Rows are points. Examples show where two turns around zero, p and q, send a point. Write where each new point lands after one turn and then the other. Backwards means that the second turn is done in reverse. Each puzzle has new turns, and all numbers are rounded.
(in the rows, 100 means zero)

Turn p:
146	58	99 -> 144	59	83
138	73	130 -> 125	52	112
67	159	74 -> 77	167	114
127	95	127 -> 116	73	122
62	94	133 -> 53	83	108
61	121	37 -> 86	165	61
Turn q:
142	121	103 -> 145	111	92
85	116	124 -> 103	91	131
45	140	84 -> 66	137	149
172	67	100 -> 145	80	38
56	57	88 -> 41	82	91
Where do these land?
q, then p: 45	103	120 -> 50	70	109
p, then q: 57	125	103 -> 79	110	144
q, then p backwards: 138	94	158 -> 159	67	116
q, then p: 126	71	88 -> 119	118	69
p, then q: 135	108	32 -> 154	151	79

Turn p:
88	133	137	164 -> 94	136	166	133
87	87	74	136 -> 75	83	104	137
165	138	41	82 -> 152	120	31	140
86	98	84	58 -> 87	100	64	72
120	50	122	81 -> 122	53	108	69
90	137	104	128 -> 92	137	117	124
63	56	139	51 -> 77	71	110	24
Turn q:
99	97	84	32 -> 128	87	68	46
119	145	148	103 -> 107	129	159	83
24	60	113	142 -> 18	55	97	123
108	117	100	87 -> 110	114	103	86
162	168	90	129 -> 137	183	126	123
90	66	70	96 -> 99	76	61	111
98	47	96	110 -> 101	55	86	127
Where do these land?
p, then q backwards: 41	43	64	107 -> 23	58	113	117
p, then q: 137	103	126	162 -> 110	97	165	139
q, then p backwards: 85	131	158	125 -> 59	101	146	136
q, then p: 130	56	39	74 -> 124	63	53	156
p, then q: 82	113	127	43 -> 121	111	79	41
q, then p backwards: 134	135	101	99 -> 118	137	127	102
q, then p: 91	119	86	90 -> 95	117	80	97

Turn p:
103	66	139	85	87	96 -> 119	57	115	106	98	124
102	71	112	88	108	128 -> 130	93	92	105	114	127
104	81	141	114	109	114 -> 116	96	125	109	96	139
142	176	70	100	105	81 -> 75	141	75	90	38	56
65	118	88	99	111	84 -> 88	111	114	72	117	77
93	111	61	125	82	93 -> 61	115	87	113	114	80
95	79	123	86	84	125 -> 111	76	91	95	109	134
96	97	67	104	114	78 -> 99	111	102	110	114	63
Turn q:
114	110	88	99	88	123 -> 111	89	89	81	82	108
68	114	67	119	95	112 -> 94	127	68	111	74	116
109	87	129	106	85	72 -> 119	99	122	115	117	72
94	47	66	89	59	94 -> 100	59	83	150	68	82
67	100	125	107	119	122 -> 87	127	130	103	90	125
121	117	102	71	99	71 -> 89	89	94	78	121	65
128	124	123	110	155	105 -> 100	109	114	63	149	132
Where do these land?
q, then p: 108	88	70	74	103	91 -> 100	93	104	110	139	86
q, then p backwards: 107	139	96	102	67	57 -> 100	116	49	71	127	89
q, then p: 76	103	91	117	102	135 -> 77	103	70	91	97	125
q, then p backwards: 111	100	84	129	106	75 -> 103	76	73	94	107	123
q, then p: 92	100	100	70	143	128 -> 113	93	97	63	134	128
p, then q: 65	81	104	126	83	78 -> 82	120	137	120	114	119
q, then p: 114	117	103	98	73	96 -> 103	82	94	108	83	78
p, then q backwards: 127	72	152	84	124	141 -> 121	82	102	158	95	151

Turn p:
120	118	103	103	119	115	113	97	90 -> 125	113	99	123	105	109	103	100	86
79	113	103	107	99	81	112	130	93 -> 79	115	116	91	96	93	125	111	83
118	119	102	94	108	98	71	98	119 -> 121	123	96	89	101	107	96	103	128
80	75	78	105	98	89	106	127	69 -> 79	87	121	89	110	66	96	111	70
115	78	123	103	79	106	85	79	96 -> 105	74	108	111	77	103	80	94	124
82	93	112	91	122	87	109	100	112 -> 91	90	105	96	121	112	125	101	106
119	95	100	94	109	126	73	97	105 -> 116	107	99	109	112	105	69	107	120
85	109	93	94	76	121	101	79	102 -> 84	103	84	103	91	110	81	73	97
98	112	80	88	91	85	116	101	113 -> 99	104	80	75	96	105	111	98	84
86	82	79	123	120	91	92	96	67 -> 101	90	116	108	121	55	103	88	91
130	118	129	79	76	106	119	82	111 -> 120	95	91	104	64	146	98	95	100
88	88	98	119	102	92	104	114	122 -> 80	97	88	100	103	88	116	119	110
Turn q:
99	86	87	112	100	90	113	81	104 -> 99	89	103	117	95	93	123	89	103
104	107	87	82	86	81	60	90	89 -> 127	95	102	84	106	75	81	78	80
111	78	86	81	92	101	112	92	110 -> 108	105	115	88	92	104	129	88	99
104	112	110	101	108	102	112	98	76 -> 107	108	95	119	108	111	96	115	88
97	81	91	110	87	117	112	120	83 -> 105	82	83	90	86	121	114	116	97
102	103	93	106	135	112	100	87	111 -> 100	113	93	114	120	102	105	89	128
96	176	89	105	110	92	108	84	109 -> 97	150	82	136	88	63	71	102	105
79	86	104	93	105	108	103	94	101 -> 84	98	92	96	109	112	110	87	94
107	81	128	106	83	110	86	113	109 -> 90	78	120	82	94	121	83	103	104
101	90	125	103	94	88	93	139	109 -> 82	82	115	74	104	99	87	129	102
Where do these land?
p, then q: 99	121	103	92	91	124	122	113	110 -> 110	104	64	102	87	112	87	104	99
p, then q: 73	97	100	123	116	82	81	86	123 -> 69	116	107	111	102	75	127	92	113
p, then q backwards: 116	78	98	89	117	120	84	121	86 -> 123	113	127	105	113	84	85	113	86
q, then p backwards: 80	121	103	98	101	105	115	73	83 -> 93	121	94	114	99	129	122	95	95
q, then p: 118	106	82	75	115	103	114	116	105 -> 114	122	94	91	95	124	114	112	83
p, then q: 90	98	76	126	97	77	99	96	99 -> 97	101	108	107	102	70	122	103	80
q, then p: 105	94	102	85	87	76	80	120	74 -> 123	88	135	87	106	98	89	113	90
p, then q backwards: 119	97	112	103	114	110	128	105	96 -> 110	95	104	110	99	97	117	94	67
q, then p: 122	107	107	123	84	109	79	91	116 -> 97	92	94	97	81	102	86	103	139
p, then q: 79	80	116	86	77	95	97	79	108 -> 81	91	101	87	98	115	114	64	96
